Each row is a point. The points of each table are mixes of a few directions, plus a little noise. How many directions does each table use, and how many do they share? Where both have some left over, give the other angles between the two spaces (their principal angles), to ten degrees, smallest first.
In the rows, 128 means zero.

First (4 x 3):
[[154 121 131]
 [129 135 120]
 [163 163  83]
 [ 67  93 177]]
Second (7 x 3):
[[138 116 122]
 [133 138 199]
 [129 120  87]
 [110 149 125]
 [130 116  77]
 [142 133 215]
 [120 128  72]]
Directions: first 2, second 2, shared 1; angles 60

First (8 x 6):
[[120 137 144 143 144 155]
 [ 99  69 116 110 120  22]
 [222 128  49  94 116 114]
 [146 144 113 111  97 132]
 [113 143 150 132 119 152]
 [ 97 152 140 156 140 142]
 [105 160 131 157 136 144]
 [121  91 183 120 152 162]]
Second (9 x 6):
[[ 78 157 167  89 126 128]
 [171  86 100 185 107 133]
 [ 59 175 180  70 156 124]
 [201 101  73 147 116 125]
 [130 119 137 132  79 134]
 [101 133 142 134 166 126]
 [ 79 154 166  99 134 131]
 [176 116  92 128 116 124]
 [155 105 100 164 154 127]]
Directions: first 4, second 3, shared 2; angles 90

First (9 x 9):
[[131 134 120 129 130 119 141 131 126]
 [131 134 119 129 131 119 141 131 125]
 [137 150  95 133 138  98 174 139 119]
 [138 151  94 132 138  96 176 138 119]
 [138 151  95 132 139  98 176 139 118]
 [127 124 134 128 126 133 120 126 130]
 [132 138 113 129 132 114 149 133 124]
 [103  71 214 117 102 207   7 102 152]
 [116 100 171 123 115 167  68 115 139]]
Second (9 x 9):
[[125  75 112 114 115 131 122 131  83]
 [109  55 180 112 101 187  38 111 117]
 [130  85  92 116 120 114 149 137  75]
 [130 104 105 120 123 118 143 134  97]
 [130 118 111 125 127 118 143 133 110]
 [131 169 138 139 139 123 136 127 161]
 [127 170 155 139 137 135 118 122 173]
 [134 203 143 148 149 117 145 126 187]
 [135 171 118 139 142 109 158 132 149]]
Directions: first 1, second 2, shared 1

First (9 x 12):
[[153 178 134 121 148 124 136 120 145 121 124 155]
 [ 83  79 119 137 122 104 131 145  93 102 137  66]
 [115  91 154 166 110 103 165 146 156  95 126  89]
 [123 101 109 106 113 182  90 127  99 177 121 146]
 [164 109 119 139 121 113  96  79 183 159 131 173]
 [133 179 122 107  98 148 136 135 103 175 166 176]
 [117 167 144 126 151 122 163 158 110  84 120  99]
 [121 123  99 109 146 113  92 106 105 132 135 126]
 [142 123 151 143 142 144 143 138 157 106  94 120]]
Second (11 x 12):
[[126 131 121 124 115 128 114 125 124 128 121 121]
 [151 121 120  88 101 128 132 117 178  84 149 141]
 [130 134 114 109  76 138  98 117 132 105 121 115]
 [124 135 121 144 139 134 129 126 110 155 122 117]
 [130 121 141 125  81 152 117 124 129  86 128 137]
 [123 132 119 114 122 109 109 131 126 128 119 117]
 [137 139 114 140 198 120 167 124 131 186 142 123]
 [104 110 157 113  88  95  81 161 118  73 100 132]
 [116 135 132 179 249 106 179 144  96 224 129 126]
 [152 114 144 124  80 175 148 110 159  71 154 156]
 [119 135 123 147 161 122 132 131 105 167 120 119]]
Directions: first 5, second 4, shared 0; angles 50, 50, 60, 80

First (9 x 14):
[[135 122  88 149 163 145 181 176 147 151 135 179 124 159]
 [145 113 117 121 149 117 127 144 144 168 160 121 133 104]
 [150  85 123 153 155 154 128 139 117 158 124  72 131 114]
 [106 175 146 104  64 141  95 109 126 122  76 176  98 125]
 [113 159 125  46  85 100 148 114  93  32 168 109 157 201]
 [148  79 123 142 154 118 116 103 123 146 151  79 164  96]
 [146 105 136 133 161 122 128 149 128 147 162  68 127 112]
 [121 143  90  98  97 137 148 125 131 124 115 204 142 160]
 [ 89 172 205 206 124 118  80  93 143 104  61 143  78  81]]
Second (11 x 14):
[[150 115 134 163 155 107 119 144 148 191 119 151 117  75]
 [130 130 140 136 129 140 112 128 165 123 144 136 146 124]
 [129 131 132 117 113 136 128 124 126  99 129 124 145 151]
 [ 71 141  87 122 161 128 148 118 108 169 148 104  52 101]
 [129 118 101 123 140  90 163 135  46 169  87 117  72 111]
 [160 110 129 140 131  96 139 143  90 158  90 141 121 111]
 [122 119  97 124 143  91 165 134  45 173  91 116  66 108]
 [121 148 165 118  97 190  82 112 234  40 187 133 216 177]
 [150 118 144 167 153 119 105 142 177 182 133 156 135  77]
 [124 137 138 106  99 152 121 118 141  66 141 119 167 174]
 [121 140 138  92  86 159 125 113 128  38 139 111 174 197]]
Directions: first 6, second 3, shared 1; angles 70, 70

First (9 x 20):
[[114  86 136 117 154 128 137 123 109 150 115 105 125 143 120 109 143 135
  103 100]
 [102 100 184 137 119  50 173 154 147 150 139 143 113 118  65  89 161 117
   92 126]
 [ 95 134 200 142 102   7 197 175 164 154 149 167 109 111  51  77 159 109
  108 138]
 [121 146 105 103 167 146 135 129  90 161  94 116 128 168 160 127 116 144
  147  85]
 [143 181  85 111 144 170 112 123 109 130 110 130 135 152 180 155  97 138
  176 115]
 [118 100 136 125 141 125 135 125 117 141 121 113 127 134 120 116 138 134
  109 112]
 [159 140  87 134 114 195  77 101 133  89 139 120 140 114 168 167 105 130
  148 155]
 [125  87 127 127 139 150 116 113 116 128 124 106 130 132 128 128 134 134
  105 119]
 [173 174  91 155  72 178  66 111 171  52 166 150 143  80 158 181 101 116
  165 201]]
Second (11 x 20):
[[123 149 128 139 126 144 125 126 154 137 136 134 130 134 130 121 144 152
  106 109]
 [133  96  80  92 121 100 140 100  95  87 104  88  79  99 144 106  91  50
  199 184]
 [140 129 159 138 164 135 119 142 154 152 147 168 170 133 145 154 148 154
  100 112]
 [105  98  48 119 131  99 118 139 168 118 113 113 136 104 134 124  83  80
  147 121]
 [120  39 104  84 144  47 152 136  54 111  91  90 108 107 112 125  72  32
  191 172]
 [118 162 160 156  97 154 123 143 119 143 136 129 137 157  92 133 147 186
   86  91]
 [118 154 131 148 107 147 122 136 139 137 133 127 132 143 108 125 139 163
   99  99]
 [147 166 156 151 110 168 103 136 122 125 147 151 156 142 127 166 135 173
  112 124]
 [148 172 165 144 128 172 118 116 144 132 151 155 136 138 147 138 165 175
  106 127]
 [144 177 169 153 123 176 112 128 147 139 154 160 151 145 135 150 163 190
   93 111]
 [112  66 106  82 159  65 175 105 108 127  98  92  73 107 134  67 123  52
  166 154]]
Directions: first 3, second 5, shared 1; angles 90, 90

First (9 x 32):
[[165 108 115 120 141 142 133 121 136 108 155 158 169  32 140 169 120  99
  119 150 176 174 134 148 148 129 118  76  81 134 154 196]
 [139 120 155 129 114 120 134 138 134 139 137 167 135 135 101 125 101 132
  104 138  96 139 152 147 126 123 121 102 119 143 146 146]
 [129 115  88 160 173 105  85 102 114  85 166 128 155  72 124 128  94  97
  126 122 164 164 101 163 159 121 130  75 123 127 163 214]
 [ 40 120 102 155 111 110 113 134 184  73 116 121  93 181 115 122 170 148
  151  89 143 143  71 109 123 121 185 194 169 111  67  83]
 [ 54 133  85 123 172 103 105  97 166  77 158 131 149 122 100 114 119 138
  143 156 100 153 100 135 125 129  93 147 149 172 121 111]
 [161 113 173 141 106 160 188 126  48 197 150 134 153  94 157 172 109 118
  127 138 115 100 169 136 124 133 105  97  76 128 205 204]
 [202 161 164  84 103 162 153 150  91 204  70  83  97 167 166 111 156 138
  129 129 121  59 169  88 109 140 116 155 131 103 104  47]
 [108 127 117 136 105 124 113 146 169  99  97 119  91 165 129 120 167 136
  136  93 160 134  97 107 128 124 183 168 155  97  68  81]
 [152 155 154 104 124 125 128 136 110 171 102 112 110 183 118  90 116 145
  117 139  76  86 158 117 111 131 101 139 150 136 123  70]]
Second (9 x 32):
[[161 107 231 175 142 158 188 144 109 147 150 118 195 130 198 216 107 104
  144 127 167 111 110 127  97 146 134 146 150  99 177 117]
 [149 114 182 149 163 138 145 133 108 133 162 114 171 123 175 167  98 113
  146 140 148 132 110 137 118 138 122 142 154 101 156 116]
 [142 104 185 139 121 149 164 148 111 148 151 134 144 131 166 168 119 127
  143 133 139 137 126 130 119 133 142 150 132  93 141 121]
 [133  93 163 108 114 146 147 157 103 154 171 146 110 131 155 135 118 147
  149 147 118 168 135 138 138 125 149 163 124  70 115 117]
 [142 110 161 129 162 134 131 135 105 134 170 120 149 123 164 143  99 124
  149 148 135 149 115 142 129 133 124 146 149  92 140 115]
 [102 189   7 119 161  78  46  73 167  75  73 103 112 116  51  50 140 117
   96 115 113  96 124 124 141 121  87  70 130 217 114 145]
 [117 115 110  99 106 129 121 140 123 137 139 146  89 131 114 100 136 150
  133 135 107 156 141 133 144 119 141 141 113 107 101 127]
 [113 125 105 108  83 131 131 138 137 137 110 150  87 136 100 108 154 147
  118 119 110 134 148 121 136 119 145 130 101 130 102 135]
 [ 93 194   8 127 100  89  77  83 188  86  27 122  94 128  28  65 180 123
   76  88 114  70 143 103 130 118 109  63  99 242 107 159]]
Directions: first 6, second 3, shared 1; angles 60, 90

First (8 x 32):
[[126 160  91  99 139 214 144  86 173 102 107 135 120 133 105 104  78 126
  148 130 173 103 169 144 149 127 149 138 119 122 167 199]
 [193  54 141 109 125 111  90 156  92 101 123 113 100 141 150 165 153 132
  141  84 178 114 107  98 107 132 126 123 122 148  93 122]
 [115 136 119 145 143  84 128 130 122 121 163 145 146 110 126  98 143 131
  125 135  98 149 129 131 136 126 129 149 116 114 140 105]
 [ 46 146 162 161 107  95 152 135 125 187 114 117 145 152 147 122 134 106
  102 171  44 162 107 156  99 131 123 126 156  98 117  62]
 [127 101 110 136 165  67 128 136 127 110 153 136 148  96 163 141 148 133
  126 158 100 169 160 134 129 128 106 139 145 119 121  82]
 [ 77  98 124 138  54 136 163 124 142 149 136 116 179  86 119 135 146 111
  138 138 137  95  70 154 128 174 155 119 178  81 190 171]
 [183 207 133 115 162 187 111 119 139 134 101 136  82 151  92 140  89 157
  114 111 148 115 166  97 156  88 100  97  86 200  88 154]
 [157 120 142 121 128 130 104 137 106 120 126 128 103 154 122 119 132 131
  130  95 145 117 114 110 119 118 136 134  99 141 109 128]]
Second (10 x 32):
[[123 126 127 134 130  97 130 135 124 129 144 136 143 107 126 126 140 133
  128 135 104 138 120 127 130 130 120 131 122 129 133 116]
 [131  70 148 120 118 103 114 147 103 126 115 112 116 153 157 142 143 115
  134 117 126 134 106 126  93 136 133 136 130 117 108  97]
 [132 162 130 133  85 142 138 128 134 144 143 140 151  89  73 124 131 144
  132 113 131  89  79 117 154 139 132 108 109 148 163 186]
 [136 202 102 133 144 135 137 110 150 121 161 164 147  84  74  93 114 153
  130 130 114 121 138 120 175 116 122 130  86 153 163 171]
 [155 190 101 113 167 149 118 107 143  98 150 164 115 122  81  73  99 150
  141 111 130 124 156 114 161 103 133 152  54 156 148 166]
 [111 130 129 132 128 194 142 110 149 143  86  94 110 167 165 160 108 108
  109 147 175 125 172 149 122 127 131 108 203 106 106 125]
 [137 144 128 124 116 146 128 124 131 128 129 133 127 124 104 120 122 134
  133 114 139 109 114 121 138 129 133 124 110 138 140 157]
 [139  79 126  99 201 183 102 111 127  91  66  91  47 249 220 129  89  92
  126 129 182 168 232 145  79  99 143 163 158  96  57  62]
 [100  89 148 157  78  44 143 162 107 162 156 126 183  65 131 164 181 131
  122 148  73 133  58 130 120 160 109 106 160 120 142 101]
 [116  88 142 136 112  86 128 147 112 138 131 119 142 119 149 149 153 122
  126 135 107 138 103 131 109 142 122 124 147 117 121  98]]
Directions: first 6, second 4, shared 3; angles 30

First (10 x 32):
[[173  94 179 171 177 116 167 105 123 146  64  94 124  88 136  90 100 137
   82 133  62 121  87 129 138  87 147 158 122  70 131 138]
 [167  75 130 112 156 170 151  90 170  15  89 119 126 130 129 122 136 107
   51  83  74 150 104 104 139  76 152 172 115 114 115 128]
 [189 136 128 198  99 145  82 155 150  88  86 141 101 177 149 156 121 159
  182  70 136 161 151 135 194 163  79 102 125 152 155  69]
 [134 144  97 111 126 129 125 114 143 103 133 131 125 125 116 130 126 133
   99 130 146 128 134 122  96  98 156 125 123 147 129 126]
 [ 75 158 141  99 115 141 124 133 140  95 225 127 189 113 121 172 194 107
  127 131 170  95 107 114 115 154 123 165 179 124 132 160]
 [ 44 151 120  67 123 112 131 144  80 186 177 147 160  88 121 121 139  87
  135 163 141 112 125 147  79 145 135 119 154 114 113 153]
 [156 163 149 196 102 113 106 145 151 149 168 111 132 153 130 166 149 175
  188 131 184 104 134 124 169 175  92 125 143 146 159 125]
 [ 45 116 107  44 119 137 136 134 110 132 189 145 148 136 115 133 152  89
  134 150 145 123 139 119 105 151 130 135 129 142  93 163]
 [146 162  91 157 107  99  84 166  75 199  50 165  82 126 143 104  68 136
  178 118 121 171 165 177 114 132 109  47 115 138 144  61]
 [154  83 134 130 160 114 170  98 135 164  98  94  93 141 118  87  92 153
  104 169 104 119 131 105 129 102 156 139  72 128 107 158]]
Second (10 x 32):
[[ 76 140  84  65  90 156 104 136 151  70 206 151 143 175 115 171 174 111
  149 118 186 134 159 107 123 161 119 127 130 183 112 138]
 [ 33 164  80  49  99 125  85 181  44 176 127 203 140  97 137 121 116  60
  168 122 128 166 154 185  75 156 110  62 161 128 112  90]
 [193 112 183 199 181  90 177  97 127 187  67  74 116  79 131  83  87 168
   82 162  78  95  88 127 127  74 160 156 112  73 145 146]
 [ 77 143  95  75 110 132 117 136 119 129 173 147 141 133 118 140 145 106
  135 139 158 127 144 128  97 139 132 116 133 151 113 137]
 [128 131 134 135 130 123 120 141 104 147  96 140 125 113 140 117 112 117
  138 118 107 141 127 151 128 130 118 112 136 112 133 106]
 [ 78 143 100  61 133 110 166  91 153 141 229 101 152 122  88 130 156 137
   84 200 189  74 131  91  65 104 187 161 112 155 108 203]
 [142 121 125 146 103 157  88 156 129  80  98 158 116 161 149 152 135 116
  173  69 116 168 142 141 177 165  81 108 138 140 133  82]
 [163 114 140 163 120 146 110 137 141  91  97 133 116 151 143 143 130 134
  150  87 112 150 130 130 172 147  97 126 130 129 138 101]
 [212  98 176 206 157 126 157  97 174 106  96  77 114 138 131 121 122 177
  104 122 104 110 103 100 178 106 133 167 107 111 144 139]
 [178 114 165 178 159 110 156 106 137 154  93  91 119 107 133 106 108 157
  102 144  99 111 105 124 140  99 145 149 116  98 139 140]]
Directions: first 6, second 3, shared 3
